Each point is reached from the start by the listed moves, each made once or not at all, plus a little noise. Say if it took an odd or an even number of moves. Then give how often each move was made.
In the rows, 128 means zero.

Moves:
(1): 150 110 91
(2): 203 188 132
(3): 129 105 182
Start: 132 129 133
Points:
206 164 191 -> even (0, 1, 1)
230 146 154 -> odd (1, 1, 1)
155 109 98 -> odd (1, 0, 0)

Moves:
(1): 157 106 116 106 94 97 145 170
(2): 143 154 105 103 111 154 120 128
(3): 148 101 142 85 108 129 126 96
(4): 146 124 132 151 127 143 136 147
(5): 109 120 107 120 126 137 151 113
(6): 124 115 111 176 108 110 94 103
(7): 125 149 109 124 103 110 145 112
(8): 93 106 147 124 85 154 126 145
Start: 133 121 112 126 131 125 163 121
Points:
147 35 111 70 30 145 205 155 -> odd (1, 0, 1, 1, 1, 0, 0, 1)
104 98 66 89 7 153 160 51 -> even (0, 1, 1, 0, 1, 1, 1, 1)
127 83 120 93 53 122 179 182 -> even (1, 0, 0, 0, 0, 0, 0, 1)
141 95 105 120 29 116 196 178 -> even (1, 0, 0, 1, 0, 0, 1, 1)

Moves:
(1): 161 135 91 88 112 122 132 83 118 135 120
(2): 92 141 122 140 103 111 133 158 111 114 127
(3): 94 103 120 120 163 155 176 113 145 126 145
(4): 133 141 125 145 144 147 158 116 109 145 138
(5): 150 141 81 73 127 147 129 134 173 107 88
(6): 152 92 128 181 143 108 140 113 121 121 152
(7): 118 142 124 122 146 129 141 138 108 129 133
(8): 123 127 122 116 133 142 135 91 114 127 101
(9): 143 110 136 115 121 99 136 116 128 167 133
(10): 143 138 152 117 126 106 122 139 125 91 119
(11): 104 151 101 106 158 143 147 129 169 112 117
Start: 131 147 129 120 127 152 114 98 134 116 142
Points:
142 119 150 149 112 81 136 75 94 97 136 -> odd (0, 1, 0, 0, 0, 1, 0, 1, 1, 1, 0)
124 151 29 7 131 149 192 67 150 127 122 -> even (1, 1, 1, 0, 1, 0, 1, 0, 1, 0, 0)
133 84 90 124 128 107 190 41 119 136 178 -> odd (1, 1, 1, 0, 0, 1, 0, 0, 1, 0, 0)
158 156 46 81 202 173 201 35 161 125 113 -> odd (0, 0, 0, 1, 1, 1, 1, 1, 1, 0, 1)
85 168 43 29 207 213 197 98 214 71 107 -> even (0, 0, 1, 0, 1, 0, 1, 0, 0, 0, 1)
166 153 57 91 196 158 196 76 177 128 131 -> even (0, 0, 0, 1, 1, 1, 1, 0, 1, 0, 1)

Moves:
(1): 163 156 127 126 109 141 130 105 136 130 150 126 127 114 83 120 126 125
 116 121
(2): 141 145 139 132 114 124 132 145 145 137 128 118 115 132 132 127 134 120
 145 112
(3): 135 127 149 149 130 114 119 126 115 100 116 140 108 138 95 132 150 153
 134 120
(4): 108 138 113 154 132 121 157 137 126 128 125 145 126 153 122 129 158 142
 100 108
(5): 151 155 111 135 133 105 139 121 130 126 143 105 97 134 127 156 127 150
 127 99
(6): 135 98 149 101 117 109 116 124 133 109 140 117 158 100 127 95 130 154
 123 119
(7): 105 110 128 144 146 154 123 160 150 121 86 134 152 128 152 146 109 118
 120 119
(8): 141 142 127 148 131 138 137 120 130 122 128 115 135 144 131 142 151 140
 134 113
(9): 138 127 126 118 128 123 112 141 125 131 128 131 118 113 117 138 149 132
 141 129
(10): 120 128 152 115 143 124 108 112 138 141 144 125 134 111 131 114 135 142
 128 134
(11): 132 108 119 139 131 139 117 117 121 139 123 118 107 147 121 116 116 112
 119 112
(12): 121 127 116 150 124 127 123 135 146 141 117 138 148 138 140 124 147 158
 119 136
(13): 124 143 112 147 131 138 142 117 89 110 83 132 105 138 122 158 124 141
 124 112
(14): 142 119 127 151 124 120 146 133 118 139 147 166 146 121 132 145 130 120
 134 130
(15): 113 134 122 118 135 132 103 134 122 124 127 137 147 139 139 117 117 143
 140 136
(16): 100 171 74 118 132 126 131 133 137 160 106 110 131 147 119 155 111 112
 142 120
(17): 139 139 112 126 141 128 138 133 130 141 132 118 131 116 121 120 121 119
 138 130
(18): 121 134 143 135 117 123 127 143 122 130 138 93 120 121 127 140 125 118
 131 128
Start: 116 146 147 142 147 130 134 146 129 156 117 108 144 162 101 120 122 100
 124 134
Points:
67 153 89 196 194 130 106 175 128 171 7 112 153 180 61 138 163 178 101
 66 -> odd (0, 0, 1, 1, 0, 1, 1, 0, 1, 1, 1, 1, 1, 0, 0, 1, 1, 0)
73 246 83 190 137 133 154 132 126 200 82 80 139 188 53 167 154 141 85 96 -> odd (1, 0, 0, 1, 0, 0, 0, 0, 0, 1, 0, 1, 1, 0, 0, 1, 0, 1)
116 233 106 197 146 128 160 155 105 146 40 79 90 218 64 195 154 123 158
 65 -> odd (0, 1, 1, 0, 0, 0, 0, 1, 0, 0, 0, 0, 1, 0, 0, 1, 0, 0)
50 200 97 181 181 108 119 179 179 181 90 47 206 201 132 156 151 194 112
 62 -> even (0, 0, 0, 1, 1, 1, 1, 1, 0, 1, 0, 1, 0, 0, 1, 1, 0, 1)
106 121 178 226 183 124 158 150 102 103 61 162 186 172 83 158 186 185 99
 65 -> even (0, 0, 1, 1, 0, 1, 1, 1, 0, 1, 0, 0, 1, 1, 0, 0, 0, 0)
171 203 154 200 167 83 164 139 96 157 114 117 87 158 66 175 152 152 160
 75 -> odd (0, 1, 1, 0, 1, 0, 0, 0, 0, 1, 0, 0, 1, 1, 0, 0, 1, 0)
119 218 138 170 143 119 81 151 131 145 64 32 103 171 41 162 88 154 140
 30 -> even (1, 1, 1, 0, 1, 1, 1, 0, 0, 1, 1, 0, 1, 0, 1, 1, 0, 1)

Moves:
(1): 123 142 122 141 136 140 167 137 126 139 132 90 128 139 150 107 149 138
 116 120 112 116 140 131 144
(2): 127 139 116 120 119 118 151 133 131 126 130 112 111 139 119 116 128 128
 125 119 114 132 144 131 150
(3): 138 121 158 115 114 120 107 118 128 121 130 126 119 141 135 117 122 119
 132 140 130 121 104 120 136
(4): 138 143 137 106 112 129 130 122 138 111 121 121 152 135 131 135 145 126
 114 132 140 119 117 116 136
(5): 126 124 136 119 126 127 136 135 145 138 145 125 126 125 136 134 122 123
 124 112 128 134 124 129 124
(6): 104 136 122 135 143 136 137 137 131 118 117 147 139 134 124 115 125 121
 160 119 116 118 130 112 110
(7): 119 137 137 125 115 142 144 124 138 112 135 121 125 124 133 141 129 116
 118 140 136 140 120 127 126
(8): 88 124 142 132 110 101 116 134 126 114 123 159 130 147 136 127 115 106
 132 128 139 137 131 113 123
(9): 122 120 128 133 137 126 124 129 124 135 131 133 120 131 131 142 125 123
 128 133 121 114 145 126 121
(10): 117 163 109 110 126 119 126 120 129 146 142 130 116 148 135 127 133 131
 137 141 164 122 114 136 140
(11): 87 124 130 130 122 139 154 87 105 119 90 138 172 139 130 150 136 146 181
 138 166 109 133 122 122
(12): 127 140 130 140 136 129 125 113 116 120 134 129 139 128 131 133 127 127
 131 119 132 125 135 122 126
(13): 148 137 127 118 119 109 110 113 142 142 117 127 125 132 152 151 126 103
 138 131 161 116 120 142 115
(14): 125 136 120 149 112 127 118 120 136 145 148 124 143 109 137 131 133 113
 138 133 149 106 131 127 132
(15): 134 120 124 108 124 133 130 127 141 113 131 112 132 126 138 125 139 133
 106 139 133 143 128 119 131
(16): 149 147 148 106 124 139 113 138 139 107 121 142 160 128 144 127 144 123
 135 146 135 150 124 124 122
(17): 137 137 124 127 113 126 127 107 98 138 136 131 115 113 115 89 130 146
 128 127 119 107 117 164 132
(18): 130 167 111 118 138 131 106 133 108 120 145 117 144 135 151 120 109 141
 131 146 124 123 121 147 140
(19): 118 122 123 148 128 123 126 112 129 113 125 139 148 140 119 124 129 137
 132 148 128 122 137 154 128
(20): 100 141 138 135 114 130 126 131 133 119 133 130 103 137 138 110 126 138
 120 97 124 138 128 133 140
(21): 108 104 116 151 114 131 157 132 123 113 140 156 140 136 127 129 106 141
 143 108 146 110 145 124 136
(22): 124 145 98 105 165 116 111 174 121 113 149 132 103 122 137 112 140 127
 133 109 100 141 119 120 150
(23): 144 125 125 133 119 121 119 142 125 120 146 112 131 129 136 127 130 150
 128 138 116 122 133 122 120
(24): 103 124 105 146 127 137 134 143 124 135 146 123 130 140 136 128 136 129
 133 104 135 127 149 139 134
Start: 127 137 122 121 116 150 139 107 118 132 115 136 122 122 118 108 114 118
 140 111 132 107 160 147 130
Points:
50 189 134 103 76 146 125 137 111 83 158 97 133 197 215 65 124 117 101
 100 134 90 169 138 184 -> odd (1, 0, 1, 1, 0, 0, 0, 1, 1, 0, 0, 0, 0, 0, 1, 0, 0, 1, 0, 1, 0, 0, 0, 1)
102 227 132 59 76 168 175 161 131 85 184 83 89 161 183 19 175 119 108 49
 98 120 134 172 214 -> odd (1, 1, 1, 1, 1, 0, 1, 0, 0, 0, 0, 0, 0, 0, 0, 1, 1, 0, 0, 1, 0, 1, 0, 1)
114 222 121 144 68 141 49 61 82 117 167 155 159 156 196 74 116 110 179
 127 179 49 162 240 147 -> odd (0, 0, 1, 0, 0, 0, 0, 0, 1, 0, 0, 1, 1, 1, 0, 1, 1, 1, 1, 1, 0, 0, 0, 1)
138 249 110 73 136 139 85 120 152 74 173 112 213 156 241 91 159 84 169
 145 144 56 140 142 154 -> even (1, 0, 1, 1, 1, 1, 0, 0, 1, 0, 0, 1, 1, 1, 1, 1, 0, 1, 1, 0, 0, 1, 0, 0)
